Rows are points. Each copy is the shape, with its points in the same order, turned, moved and blurred by noise. Some copies are also mirrored. Which?

Shape:
[[-0.92  1.43  2.20]
 [ 3.44 -2.62 -1.63]
 [-0.33 -1.27  0.56]
 [-0.63 -1.24 -3.40]
 [ 1.81 -0.14  3.32]
 [-1.01  1.11 -1.00]
 [ 0.05  0.40 -0.36]
 [-0.16 -3.06  0.13]
 [ 0.39  0.41 -2.87]]
Copy 1, 9 rows:
[[-0.76  3.41  1.14]
 [-0.17 -1.05 -4.84]
 [ 1.03  1.30 -0.70]
 [-0.16 -2.46 -0.01]
 [-0.46  4.11 -2.46]
 [-1.14  0.08  1.12]
 [-0.93  0.87 -0.31]
 [ 2.07  0.47 -1.80]
 [-1.42 -1.63 -0.49]]
Copy 1 is: only turned
Copy 2 (9 x 3):
[[ 1.67  2.41  0.71]
 [-1.48 -3.90 -0.76]
 [-1.15  0.39  0.60]
 [-3.36  0.24 -2.45]
 [ 2.34 -0.60  2.37]
 [-0.05  1.29 -1.67]
 [ 0.25  0.22 -1.21]
 [-2.77 -0.05  1.03]
 [-1.12 -0.37 -3.18]]
Copy 2 is: only turned
Copy 3 (9 x 3):
[[-1.26  3.38  0.12]
 [-0.36 -3.33 -2.00]
 [-1.26  0.17  0.82]
 [ 2.38 -1.75  1.20]
 [-3.13  1.51 -1.61]
 [ 1.33  1.54  0.51]
 [ 0.46  0.99  0.19]
 [-1.78 -1.29  1.52]
 [ 2.62 -0.45 -0.20]]
Copy 3 is: mirrored

Shape:
[[ 1.95  0.49  2.92 -2.53]
 [ 2.95 -2.27  1.31 -0.41]
 [ 3.08 -2.75  0.19  0.45]
 [-0.01 -0.21 -0.27  1.26]
 [ 0.49 -2.00 -3.20  0.82]
 [ 0.74 -1.79 -1.86 -0.56]
 [-0.88 -0.68 -0.22 -1.35]
 [ 0.13 -0.30 -1.74 -3.00]
 [ 2.79 -1.15  0.81  2.07]
 [-0.13  2.31  0.75  1.71]]
Copy 1, 10 rows:
[[-3.54  0.67 -0.20  1.13]
 [-1.86  2.27  0.66 -1.53]
 [-0.68  2.78  0.69 -2.41]
 [ 1.31 -0.48 -0.18 -0.68]
 [ 3.19  1.79  1.82 -0.95]
 [ 1.31  1.71  2.16 -0.31]
 [ 0.12 -0.47  2.16  0.67]
 [ 0.55  1.19  2.57  2.53]
 [-0.01  1.58 -0.91 -2.73]
 [ 0.64 -1.56 -2.33  0.32]]
Copy 1 is: mirrored
Copy 2, 10 rows:
[[ 4.40  0.79 -0.45  1.15]
 [ 1.90  2.05  0.49  3.78]
 [ 0.60  2.20  1.23  4.19]
 [-0.73  1.81  0.51  0.33]
 [-2.74  0.25  1.86  2.44]
 [-0.98 -0.16  0.92  2.51]
 [ 0.08 -0.43 -0.84  0.73]
 [ 0.45 -2.31  0.57  1.23]
 [ 0.68  3.70  1.58  2.42]
 [ 0.38  2.58  0.97 -1.96]]
Copy 2 is: mirrored

Shape (9 x 4):
[[-0.44 -0.56  3.45  0.20]
 [-2.74  0.31  2.29 -0.16]
 [-3.29 -1.38  3.28 -0.91]
 [-2.18 -0.38 -0.10 -2.09]
 [ 0.89 -0.50 -0.87  3.17]
 [-0.37  1.18 -1.72  1.89]
 [ 1.09 -2.51  1.04  1.77]
 [ 1.22  0.53 -0.78  2.60]
 [ 0.03 -0.81  0.68 -1.71]]
Copy 1:
[[-3.17 -0.34  2.37 -1.74]
 [-2.35  0.20  0.11 -3.11]
 [-2.71 -0.49  1.48 -4.99]
 [ 0.75  0.98  0.62 -3.16]
 [-0.81 -2.51 -0.18  1.64]
 [-0.08 -0.76 -1.54  0.86]
 [-1.14 -3.01  2.75 -0.17]
 [-0.92 -1.50 -0.20  2.14]
 [ 0.14  0.44  2.32 -1.43]]
Copy 1 is: only turned
Copy 2:
[[-0.01  2.15  0.27  2.58]
 [-1.34  1.90  2.10  1.38]
 [-0.42  1.39  3.75  2.23]
 [-1.15 -1.15  1.79  0.25]
 [ 2.49  1.06 -1.44 -1.44]
 [ 0.45  0.57 -0.59 -2.50]
 [ 3.08  1.12 -0.63  1.14]
 [ 1.53  1.24 -2.17 -1.09]
 [-0.29 -1.03  0.43  1.53]]
Copy 2 is: mirrored
Copy 3 (9 x 4):
[[-0.93  0.81 -2.97 -1.67]
 [ 1.14  0.85 -2.89 -1.09]
 [ 1.57  2.24 -3.56 -2.52]
 [ 2.59  0.14 -0.97 -1.70]
 [-1.54  1.28 -0.50  3.35]
 [ 0.72 -0.44 -0.40  2.67]
 [-1.87  2.97 -0.43  0.55]
 [-1.64 -0.12 -0.10  2.49]
 [ 0.91  0.46 -0.14 -1.62]]
Copy 3 is: mirrored

Shape, 9 rows:
[[ 0.84 -2.48  2.82 -1.98  2.29 -1.15]
 [ 0.88  0.72 -2.06 -0.61 -1.50 -1.23]
 [ 0.49  2.41  1.97  0.73  1.30  0.93]
 [-3.20  0.45 -0.66  1.87  2.57  1.32]
 [ 0.83  1.80 -1.56 -1.47 -2.45  0.32]
 [-0.19 -0.59  0.97 -1.73  2.46  3.00]
 [ 2.67 -0.62  1.24  1.70 -0.76 -0.70]
 [-2.27  1.49 -2.11  0.61 -3.35 -0.39]
 [-1.87  0.18 -2.75 -1.69  0.54 -0.53]]
Copy 1 (9 x 6):
[[-0.73 -1.61  2.25 -1.20  3.65 -2.43]
 [-0.15  0.50 -0.35 -0.66 -2.65 -1.20]
 [ 1.23  0.09  1.13  0.57  1.08  2.41]
 [ 4.35 -1.95 -1.39  1.07  0.65  0.14]
 [-1.43  0.90 -0.19  1.06 -2.70  0.15]
 [ 1.23  0.07  0.83  3.26  2.92 -1.18]
 [ 0.78  0.25  3.80 -1.37 -1.12 -0.26]
 [ 0.12 -1.64 -1.28  0.93 -4.68  0.18]
 [ 0.67 -0.35 -2.62  0.71 -0.90 -2.28]]
Copy 1 is: mirrored
Copy 2, 9 rows:
[[-2.31 -2.06  4.52  1.37 -0.65 -0.51]
 [ 1.60 -0.08 -0.08  0.20  1.72  1.12]
 [ 0.07 -0.62  0.26 -0.54 -3.41 -0.84]
 [-2.91 -1.25 -1.11 -3.58 -0.77 -0.80]
 [ 2.28 -0.01 -0.44  0.10  0.18  2.79]
 [-1.60 -1.59  3.11 -2.56 -2.28  1.45]
 [ 0.13  2.24  1.75  1.37 -0.57 -1.04]
 [-0.09  0.46 -3.32 -0.04  1.25  2.54]
 [-0.22 -2.43 -0.28 -1.88  2.09  1.58]]
Copy 2 is: only turned
